Each row of a before or after table is a point. One or more steps were done to the points. Then noise was added and the rows were shuffled. The steps act on columns, c1 being the first. Name the steps. A step turns or swaps two columns, mirrors them in a line or flattens them onto one, adds a multiple of one to another, or multiplies or shifts one. Angles are multiples of 10 degrees, from the lower column toward the higher: turns from -170 to 170, lines from 10 to 170 but not 90. Use the fewest steps. Two steps may share a column if one is a turn and the other turns, adds or multiplies; they go together, in the order done. Otherwise the lowest column goes first.

Before (14 x 2):
[[  1  44]
 [ 39 -32]
 [-36  23]
 [ -1  12]
 [ 48  26]
 [ -1   4]
 [ 55  41]
 [ 50 -47]
 [-15 -59]
 [-37 -57]
 [  0  11]
 [-19  39]
 [ 44 -48]
 [ 46  38]]
After (14 x 2):
[[ -9   0]
 [ 43  -7]
 [ 37  -7]
 [ -3   0]
 [  0  -4]
 [-25   3]
 [ -2   4]
 [ 42 -10]
 [ 45 -11]
 [ 50 -12]
 [ 55 -10]
 [-40   1]
 [-13   1]
 [-31   4]]
Steps: flatten c1 and c2 onto the line at 170 degrees

Before (13 x 8):
[[ -3   2 -17  49  43 -26  16  21]
 [ 42  17  18  27 -43  -5  -3  -5]
 [ 42  30 -18  -2 -44   4  14  32]
 [ 11  80  22  12 -36 -12 -11 -18]
 [ -1  16 -20  27 -26  13   6  64]
 [  0  28  25  12 -40  14   2   5]
 [ 17   0 -10  11  38  -6  32  90]
 [  1  13   8  15 -31 -22  -2  15]
 [ -2   2  -8   6 -31 -17   8 -10]
 [ 34   4  -8  25 -41  -4   3   8]
 [ 21  19  14  10 -36  -2  -7 -18]
 [  3  36  -1  19  36   3 -15 -15]
 [  6  42   5  30  17   2  31 -12]]
After (13 x 8):
[[  1  45  25  13 -54  13   3   5]
 [  5  45   6  21  15   0  32 -13]
 [  2  36   0  15  34   2 -17 -14]
 [ 42  31  19 -36 -39  -5  -2  -6]
 [ -4  -3  -8  10 -16 -19   9 -10]
 [ 10  94  24  -4 -23 -13 -14 -18]
 [ 17  -9 -12 -15  45  -8  33  91]
 [ 35  -2  -6 -26 -39  -4   1   7]
 [ -2   5 -21  29 -38  14   5  64]
 [ 42  18 -17 -64 -48   4  17  31]
 [ -2 -12 -17  53  69 -25  15  23]
 [ 21  28  13 -21 -32  -1  -8 -19]
 [  1  20   8  13 -10 -23  -2  14]]
Steps: add -1.5 times c1 to c4; add 0.7 times c3 to c2; add -1 times c6 to c5

Before (10 x 12):
[[ 34 -31 -11 -11 -24 -15  -1 -29  36  10 -30 -17]
 [-14 -25  17  16 -28  25  -5  64  26 -42  15  -9]
 [-30   1  -9 -14   4  29   0 -19 -29  28  19 -17]
 [-40 -14 -29 -33  10   1   9  24   8  -2   5   4]
 [-30  27 -20   7 -69  24  66   0  -4  10 -36  -8]
 [-63 -10 -24  -8 -17 -17   0   3  -3  10 -24 -27]
 [ 10   4  -1  20  -3 -15 -12  61 -11 -70  35  13]
 [-16  38   9  53 -56  15  29   1  19 -27  30  22]
 [-27   7  20 -43   0 -21  -3  39  -7  19 -28   7]
 [ 15  19  25  31  11 -45  56  15 -10  -8   7  17]]
After (10 x 12):
[[-11 -26  17  16 -24  26 -17 -57  29  38  17  28]
 [  7   4  -1  19  -9 -15   5 -63 -10  78  20   7]
 [-18   1 -13 -14   1  28   4  23 -28  -8 -31  11]
 [-45 -10 -23  -8 -12 -15 -12   8  -3 -25  11  25]
 [-29 -17 -28 -31  10  -2   1 -23   3   2  -2   6]
 [-18  27 -22   6 -10  23 -94  -1  -4 -31  22   8]
 [-15  38  12  55 -24  14 -58  -8  21  39  -5 -22]
 [-20   9  18 -44  -2 -24   1 -40  -8 -34  10   7]
 [ 24 -33 -10 -11 -18 -14 -17  34  37 -28  13   3]
 [ 10  21  26  34  42 -43 -37 -19  -9  10   0 -11]]
Steps: multiply c1 by 0.7; mirror c5 and c7 in the line at 20 degrees; turn c8 and c12 by 160 degrees; turn c10 and c11 by -140 degrees

Before (14 x 20):
[[ 30 -28  30   3 -17  19 -17   6 -54  44  47 -50   9  27 -11 -61  11 -44
    7 -42]
 [ -3  -9 -31  17  10  28 -41 -22  -6  -2  55   4  31 -12 -42  26  12 -11
  -11  17]
 [-52  13 -12  16   0 -33 -41  29 -50 -31  14 -14 -12  -4  52  -9 -24 -28
   15 -30]
 [-53   2  17  13  20  60 -15  -9  22 -27 -33 -17  -7 -26 -22 -25  43 -27
  -26  10]
 [ -2  44  -8  34  -3   7 -38  18 -48 -52  -4 -31  -5  24  12 -49  79  44
   24 -52]
 [-23  54 -28 -36 -47  52  54  50  25  26  33  28  55   5  30 -42  31  27
  -51 -63]
 [-47 -15  50  27 -45  55   1  34 -51  17  -9 -27 -40  60  13  18 -12  31
   19  -5]
 [ -9 -39  54  17  52  59 -22  27 -22 -23   7 -57  66  12 -19 -13 -23 -15
  -62  26]
 [-25  34  -1 -22 -10 -23  57  29 -37 -41  64   5 -14  24  -8   9  65 -26
    2  22]
 [-52 -36  61 -29 -20   5   5  36 -53  20  65 -10 -27   3 -31  14  34  23
    2   3]
 [ 40 -28  54 -65 -20 -18  -1  -7   2   1  43   7  54  54  -6  33   0   5
  -65   6]
 [-34 -18 -19 -30   9 -33 -38 -28 -36  34   1 -32  56  -7  46   3  33 -21
   18  -9]
 [ 25 -46  14  25  46  49  11  22 -13  -6 -31  20  24   2  20  20  -5  -4
   22 -48]
 [ 27  46  20 -15 -18  46  10 -39  16 -28  36  20  -3 -42 -24  11   2  15
   -8   2]]
After (14 x 20):
[[ 40  22  53 -37 -17 -17  -2   1   0  11  43   9  54  54  -6  33  -7   5
  -64   6]
 [ -3 -10 -31  17   8  29 -42  12  -3  -8  54   3  30 -12 -42  26 -22 -10
  -10  18]
 [ -1  -3  -8   6 -28   7 -38  79 -20 -44  -4 -32  -5  24  12 -50  17  45
   23 -51]
 [ 27  18  20 -32 -31  46  11   2   7 -15  36  19  -3 -43 -24  12 -38  15
   -8   2]
 [ 25 -21  14  38  37  50  12  -5  -6 -27 -31  20  24   3  20  20  21  -2
   22 -48]
 [-51   3  62  -7  -8   5   4  34 -21  27  64 -10 -28   4 -30  14  36  22
    2   2]
 [ 29  -8  31  14   7  20 -17  10 -22  47  48 -49   9  27 -11 -60   7 -44
    7 -41]
 [-48 -15  50  27 -30  55   2 -12 -20  37  -8 -27 -40  61  14  18  34  31
   19  -4]
 [-24  30 -29 -51 -29  52  55  32  11  46  32  29  56   7  29 -42  51  27
  -52 -63]
 [-53  -3 -12   6 -16 -33 -42 -23 -19 -27  14 -15 -12  -4  52  -9  28 -29
   16 -30]
 [-52  -5  16   8   4  60 -15  43   9 -34 -32 -17  -7 -27 -22 -25  -8 -27
  -25   9]
 [-34   8 -20 -13  25 -34 -39  33 -14  25   1 -32  55  -8  46   3 -28 -21
   17  -9]
 [ -9 -17  54  30  34  60 -21 -23  -9 -46   6 -57  66  13 -19 -13  27 -16
  -62  26]
 [-25  18  -2 -32 -28 -24  57  66 -14 -30  64   5 -14  24  -7   8  30 -26
    1  23]]
Steps: flatten c2 and c4 onto the line at 120 degrees; turn c5 and c10 by -30 degrees; swap c8 and c17; multiply c9 by 0.4
